Each row of a before or after table is a point. One or more steps were done to the points. Then noise was added and the rows were shuffled. The steps act on how far a point lies along the listed directions, d1 being the first. What was done? A step turns or swaps two directions, mirrors them in a line or flattens them onto one, adds a multiple of one to another, or multiplies one. Angles are multiples of 10 degrees, from the lower direction toward the higher: turns from -170 to 170, lines from 10 to 170 but not 90. Use the fewest steps. Two steps may share a direction if one is a turn and the other turns, adds or multiplies; they go together, in the order done. Otherwise the lowest direction goes first.

Directions:
(1): [17 48]
(2): [ 48 -17]
Before:
[[-14 -30]
 [  2 -75]
 [  7  69]
 [ 19  26]
 [ 51  -6]
 [ 14  -1]
 [ 23  62]
 [ -9 -40]]
After (8 x 2):
[[ 10  60]
 [ 22  38]
 [  8 -56]
 [ 29   5]
 [ 26  60]
 [ -6 -32]
 [ 62  24]
 [-10 -30]]
Steps: add 0.7 times d2 to d1

Directions:
(1): [45 50 25  6]
(2): [-10   7 -13  70]
(3): [-56  38  26  -7]
(4): [ -3  35 -62 -15]
Before:
[[ 11  56  34 -44]
 [ 11 -42  -9 -16]
 [  3  57 -27 -42]
 [-44 -32  19 -38]
 [  6 -55  15 -73]
 [ -4  28 -81   1]
 [ 28 -10 -72 -20]
 [  8  -3 -57   6]
 [ 14   9 -38  19]
 [-27 -56  10 -31]
 [ 42 -38  20 -48]]
After (11 x 4):
[[-34  12 -67  -2]
 [-34 -50  -4  53]
 [  2   6 -90  15]
 [ -9  71  -4  27]
 [-14  35  19  68]
 [ 48  11 -47  -1]
 [-17 -26  28  14]
 [-15 -46  16  33]
 [ -5 -43  38  65]
 [ -7 -29 -40  -5]
 [ 33 -15 -62 -11]]
Steps: mirror d1 and d3 in the line at 40 degrees; turn d2 and d4 by -130 degrees

Directions:
(1): [-25  46  36  -1 -39  53  37  26]
(2): [ 42 -48  58   3  21  40 -19  24]
Before (9 x 8):
[[   0    2    3   -4    0   22  -10   24]
 [  23   -7   -6   13   22   -4    4   32]
 [  77 -117    3   -5   76  -35  -67   -6]
 [   3    6    5    0   -9   16   13   14]
 [  11  -26  -13    5   12  -12  -19   -2]
 [  15  -11    8  -23  -19    1  -16    6]
 [  13   19  -17   -3    2  -37   -3  -32]
 [  10  -20    0    5  -12   -2  -10    1]
 [  58  -90  -20  -12   68  -77  -88  -35]]
After:
[[  -8   -1  -29    4    4  -21   -9  -10]
 [   0   44   -5   -3  -15  -18   11  -23]
 [   6  -10   -2   -5   10   16  -19   20]
 [  17   -4  -22   12   21  -15    3   24]
 [  13  -10   -4  -23  -16  -13  -18    0]
 [ -23    9 -102  -19   18 -122  -39  -65]
 [   9  -40 -104  -12   43 -112  -40  -53]
 [  14  -10   10    3    1   12    1   11]
 [   6  -18  -12    8  -10  -11  -10   -3]]
Steps: turn d1 and d2 by 60 degrees

Directions:
(1): [-42  75   9   3 -15 -73  19 -26  12  15  -1]
(2): [ -2 -34  97 -10  34 -36 -14  21  -2  26  -2]
(3): [ 46  -6   6  11  37 -15  -6 -92 -16 -18  40]
Before, 13 rows:
[[ 44 -57  18  -3  26  44 -28 -30  -5 -12  17]
 [ 44  -3 -32  -1   0  26   6 -41 -23 -26  16]
 [-25   0 -55 -10 -59  64   2  76   6  10 -21]
 [ 36  -4   2   5  20  29  -4 -43 -47 -24  23]
 [ 37  13 -42  17  19  14  -5 -71  -8 -37  20]
 [-30  -7  51  -9  -3 -23  -9  38   3  21  -6]
 [ 42 -76  55 -17  47  -2 -30  -4 -15   3  11]
 [-11  17 -41  -8 -40   8   3  60  30  11 -38]
 [-60 -23  14 -42 -53  56  -9 121  20  25 -54]
 [ 39 -51  13  10  24 -14 -11 -45 -12 -21  36]
 [ 27 -74  20  -3  37  57 -28  -4 -12 -22   2]
 [ -4 -19 -22   3 -45  67 -23  79  17  23 -25]
 [  0  28  27  30   7 -14  -3 -63 -21  -4  28]]
After:
[[ 47 -43 -73  -6  -2  53 -18 -16 -17 -28  12]
 [-21  43 -45  14 -55  23  -4  31  23  19 -10]
 [ 27 -26 -33  17  -3  -5  -2 -41  -4 -29  30]
 [ 18  11 -53   5 -14  38  -7 -42   5 -23  14]
 [-15  22  -7  -8 -28 -29  -1  42  29  19 -35]
 [  3 -39  10  -4  -1  38 -20  39  -7  -3  -4]
 [ -4  11 -82  10 -14  49  -1 -38   1 -37  -2]
 [  6  -9  50  25  14   4 -14 -33 -20  -3  21]
 [-51   6 -31 -30 -55  57  -6  64  19   8 -36]
 [ 11  45 -13  -3 -10 -23  13 -42 -12 -14   8]
 [ 15  32  -9   8   0  11  10 -37 -42 -21  13]
 [  0  45  -1   7  20 -36   3 -53   2 -14   9]
 [-53  62 -33  -3 -56 -10  15  29  14  23 -13]]
Steps: turn d1 and d2 by 90 degrees; multiply d3 by 0.7

Directions:
(1): [-46   5 -39  26   8  31 -11 -33  16 -15 -43  43 -35 -80]
(2): [ 13 -22  45 -44 -27 -38   5 -34  81  -4  31  27  21 -43]
Before (8 x 14):
[[-16  -9  -9   6   3   9  -8  -8   7   0  -8   9  -8 -17]
 [ -8 -11  -6   5   7  11  -8   0  -7  -5 -13  -6  -2   6]
 [-21   6 -32  32  15  24  -8  -5 -25   1 -31  14 -33 -18]
 [-17   1 -20  13  11  19   0 -13   2  -6 -18  14  -6 -25]
 [ -4  -5  -1   2  -1  10  -5  10   1  -9  -4   2  -5   8]
 [ -9  -4  -9   0   1   6  -7 -27  27  -9  -8  23  -5 -49]
 [  4  -3   8   0   2  -8  -1  14  -7   3   8  -7   8  20]
 [ 25  -4  14 -11  -7 -17   9  18  -6   3  13 -14  16  35]]
After:
[[  22   -1   23   -9   -1  -18    5   29  -15   11   27  -26   21   55]
 [  -5   -5   -1    4    0   11   -4   11    0   -8   -4    3   -5    8]
 [ -66   11  -73   58   25   58  -17  -31  -18  -11  -75   49  -68  -85]
 [ -47   -2  -39   18    7   30  -15  -60   47  -24  -43   61  -35 -121]
 [  64   -7   49  -35  -16  -45   18   51  -20   15   50  -51   46  103]
 [ -39   -6  -26   18    5   24  -15  -21   16   -6  -28   30  -24  -54]
 [ -14  -10  -13    9    9   17   -9   -1   -9   -6  -16    0   -5    0]
 [ -52    5  -50   34   17   42   -6  -37   12  -16  -49   44  -33  -81]]
Steps: multiply d1 by 3; multiply d2 by 1.3

Directions:
(1): [ 30 -47 -37  -9  -7 -27  20  -3 -47  86   4 -70  -1 -26  27  28 -48 -25
 -27  16]
(2): [-30 -39  -2  37  45  28  59  37  32   1  37  10  44  22  70 -15 -17  27
 -41 -46]
(3): [ 13 -23   9  28  25  -4  38 -29 -25 -76 -60 -14 -36 -20 -17   5 -37  51
 -63  40]
(4): [-61  57  44  38 -36 -29  31  45 -22  -1  -3 -46  -2 -31 -15 -33  24 -52
 -51  -8]
(5): [ 18  22 -52  16  18 -60  26 -43  -8 -23   2  83  10 -11  13  -4 -21 -83
 -20 -19]
(6): [ 22  41 -24  29   8  12  -7 -26  -3   7   2  -7  66 -27   3  85  81  26
 -43  10]
Before (8 x 20):
[[-42  39  34  33  14  24  -7  -1  34 -94 -12  22  -3  15  -6  27  46  63
  -36   3]
 [ 66 -11 -37  13  35   7 -20 -43   1 -18 -31  29  23 -16 -27  56  31  56
  -33  40]
 [ 16  45   0 -21 -48 -10 -56 -32 -38 -18 -31 -10  -5 -15 -47  37  40 -22
  -15  30]
 [ 16 -23  -2  -6   2   5 -16  20  31  29   8  46 -17  39   2 -54 -16 -14
   43 -54]
 [-10 -27  -1 -37  -7   3 -23  21  34  11  36  33 -22  13   8 -62 -30 -33
   91 -25]
 [ 24  56 -14  -8  18  46 -30 -21  38 -60  23 108  31  49   2  32  83  11
   44 -23]
 [ 57   6 -11 -10  11  -5 -48 -63  -8 -36 -50  -1 -32  -3 -67  41  -3  34
   40  56]
 [ 33 -36 -30  -9  19 -24   0 -14  17 -15  14  84 -30  19   7 -68 -80 -50
   40 -24]]
After (8 x 20):
[[   7  -23    3    3  -23   -4    1   44    4   70    6  -21  -16   15
     7  -46  -15  -29    9  -45]
 [  18   15  -15    5  -32   31    6   31  -47   91   28 -103   39  -17
    24   80   60   -1  -35   17]
 [  20   -6  -51   33   21  -36   26  -37  -32    6  -10  -22   16  -28
    34   83  -13    1  -86   16]
 [  -4  -52   45  -15  -21   31  -13   59   -1   47   12  -72  -43    8
    -6  -57  -58   32   32    5]
 [  -7   40   58   13  -33   -2  -31    4  -30   -6  -52 -109  -36  -31
   -88   19   22   35    3   65]
 [  22   16   15  -39  -44   24  -77  -21  -28  -12  -30  -32  -12   -2
   -50   46   46   33    6   43]
 [ -18  -35    4  -28  -31  -10   -3   42   -3   60   36  -44  -12  -15
    15  -48  -31  -48   53  -17]
 [  -1   37   33   36   -3   17   -7   18    0  -22  -36  -43   22  -34
   -47   21   70   53  -63   40]]
Steps: mirror d1 and d6 in the line at 100 degrees; turn d4 and d5 by 150 degrees; add 0.7 times d2 to d5

Directions:
(1): [ 12 -15 -46 -17 -12  20  32 -68 -10 -65 -10  -5  33 -63 -18 -71 -24  40
 -40  42  -1 -41 -27  74   1 -29 -18   6   2 -26 -27  45]
(2): [ 53 -47  25  47 -21 -68 -35  -4  -8 -58 -67 -28 -10  49  10  -1  43 -35
 -25 -21  44  25  35  52 -12 -30  35 -45  -5 -13 -31  20]
(3): [ 21 -11  45 -45 -27  72  -2   3  25 -53   8 -11  18  11  24  32   1  12
   5 -37 -45  -1  15 -36  -8  24 -22 -73  57  24  -3 102]
(4): [-51  -4  67  25  41  65  13  15   9 -12 -32   6 -26 -51  58   1 -26 -67
 -13  -6  37  22 -27  22  -6  -2  52  70 -18  21 -30  48]
(5): [-41   6  20   0  59 -36 -36 -15   3  34 -27  -2  59  27  42  -6 -59  48
 -45 -70 -40 -10   1  52 -14  55 -30 -20 -19  28 -49 -22]
Before, 14 rows:
[[ -47   29   12   10   58  -33    3   -1  -28   58  -10   19   -8   -6
    42   -1  -47  -23    6   -2    9   -1  -10    7  -19   35   27   80
   -45   10  -13  -59]
 [  18  -13   34   12   -4   -4  -39   10  -10  -16  -30   -8   10   33
    21   19   10  -17  -12  -60   21   18   13  -10  -10   17    5  -43
    22    6   -7   37]
 [   5  -34    0   45   10  -66  -32   17   -6    9  -42   -6   -5   45
    20   26    2  -15   -3  -46   16   19    3   19    6   -3   25  -28
   -20   -4  -33  -23]
 [ -15   -2   11   59   37  -53  -22   28   -8   38  -26   -1  -49   19
     6   20   39  -76   29   10   60   53   27    7   12  -22   54   66
   -40  -20    7  -72]
 [ -29   -4   38   11   27  -24  -33   32   25   26  -13   -3   15   47
    50   24  -10   26  -11  -70  -25   25   25   -4  -18   47   -5  -36
   -11   39  -41   -8]
 [   1   47  -56   -4  -11  -39   16   27  -26   63   45   30  -47  -16
   -65   -6   31   -6   55   63   21    4  -22  -54   16  -35   -3   86
   -30  -35   47  -96]
 [  -5  -16  -27   25  -10  -76    1  -34  -30   18  -26   -9  -14    1
   -14  -34    6  -19  -28   38   41  -13   11   53   12  -30   29   11
   -43  -28   -4  -39]
 [  17  -27  -17   67    3 -107  -67  -19  -15  -15  -60   -6    3   64
    -4  -10   33  -17  -28  -14   45   32   25   66  -10  -11   19  -18
   -33  -24  -39  -40]
 [  37  -20   -7   26  -30  -54    1   -3  -19   -6  -13  -12  -50    8
   -25   -7   42  -28   15   53   51   16   13   19   17  -41   30   26
   -27  -21   33  -40]
 [ -12   -3    1   -8   35  -57  -40    9   -8   33  -34   -9   39   57
    22   24  -13   28  -14  -52  -16    7   26   30  -31   30  -11  -42
   -20   30  -25  -34]
 [ -19   31  -12   26   -2  -16  -16   49  -18   87   24    4  -58   10
   -26   20    9  -35   24   36   29   11   18  -46    9   -8   10   53
   -27  -14   34  -77]
 [  27  -25   14  -11  -16  -27  -28   -9   11  -33  -32   -7   35   34
    14    2   14   -3   -4  -45  -20   -9    9   21  -14    6   -8  -68
    18    9  -27   26]
 [ -20   17  -31  -15   22  -28   19  -24  -16   41    7   19    9    4
   -30  -27  -25   44  -14    8  -32  -16  -12   22   10   18  -24   18
   -15  -16   13  -53]
 [   9  -28    8   26    6  -10   -5  -13    3  -34  -45   -8  -17  -28
     6  -20   17  -40  -16   15   45   19   -4   40   -3  -32   29   32
   -25   -5   -4   33]]
After, 14 rows:
[[ -13   15   21   52    0  -29  -32   63  -17   74   -7   -3  -73   26
    -7   31   22  -70   19   20   53   32   30  -34    2  -14   38   52
   -33   -9   21  -66]
 [ -23    8  -41   -1   14  -34  -10   21   -3   67   27   16    9   27
    -8   33  -24   35   27  -29  -34   -5  -13  -38   19   26  -22  -17
    -8    2    6  -59]
 [   6   17   -3  -23   -6    9  -25   11   -7   27   23    6   23   28
    -5   24   -4   27   10  -49  -19   -2    5  -54   -1   38  -35  -43
    31    7   25    4]
 [   3   18  -40   29   15  -83  -26   29  -10   75   21    4  -32   53
   -37   31   48  -23   53   15   18   36   40  -37   19   -6    6   28
   -25  -28   44 -120]
 [ -30   13  -55   -8   -5  -43   22  -39  -28   51   20    7   -2  -26
   -30  -38  -18   15  -12   55   10  -34   -7   23   21  -12   -2   30
   -36  -23   16  -57]
 [ -15   18   16   44   13  -24    5   43  -21   26  -18   20  -76  -27
   -10    0   36  -83   34   43   76   39  -23  -14    3  -49   60  120
   -48  -23    8  -49]
 [   8   12  -33   -8  -22  -19   22   -2  -15   34   37    7  -40  -17
   -40   -6   19    4   35   68   15   -4   -6  -20   26  -20    1   48
   -21  -14   58  -61]
 [ -34    8   28    0   25  -24  -34   40   26   48    7    2   16   54
    41   34  -11   37    2  -70  -40   22   25  -26  -14   58  -18  -38
    -7   41  -26  -24]
 [ -15   14   -7  -50    1   28    1   -6   17   13   23   16   44   -6
     3    2  -22   25   16  -27  -56  -31  -19  -20   -3   31  -38  -32
    23   20   -1    9]
 [   8    1    3   33   29 -106  -27   -5  -36   29  -41   -2   -4   52
    27    3   -6  -21   -2  -16   24   10   26   28  -25   17   32   22
   -42   -5  -19  -69]
 [ -40    1   19   15   43   -2   18  -18  -13   13  -35   14  -10  -18
    11  -30  -30   -9  -32   -1    6    5  -21   56    2    7   21   53
   -28   -6  -18  -14]
 [ -45   46  -80  -15   19  -29  -19  -18   -7   79   55   34   25    9
   -41   -8  -22   60   16   20  -37  -14  -19  -23   13   35  -55   24
   -17  -10   21  -90]
 [ -51   24    3  -29   54  -11  -23   20   -2   68   -2    7   36   26
    27   30  -39   33    1  -45  -35    0    3    1  -25   47  -20   -6
   -21   43  -12  -39]
 [  36   -9  -64  -14  -24  -43   -3  -30   -3   -8    8   -4   11   -4
   -51  -26   23   35    3   31   -4  -12    6    6    6  -21  -31  -15
    -5  -22   33  -14]]
Steps: multiply d1 by 1.3; turn d2 and d4 by -130 degrees
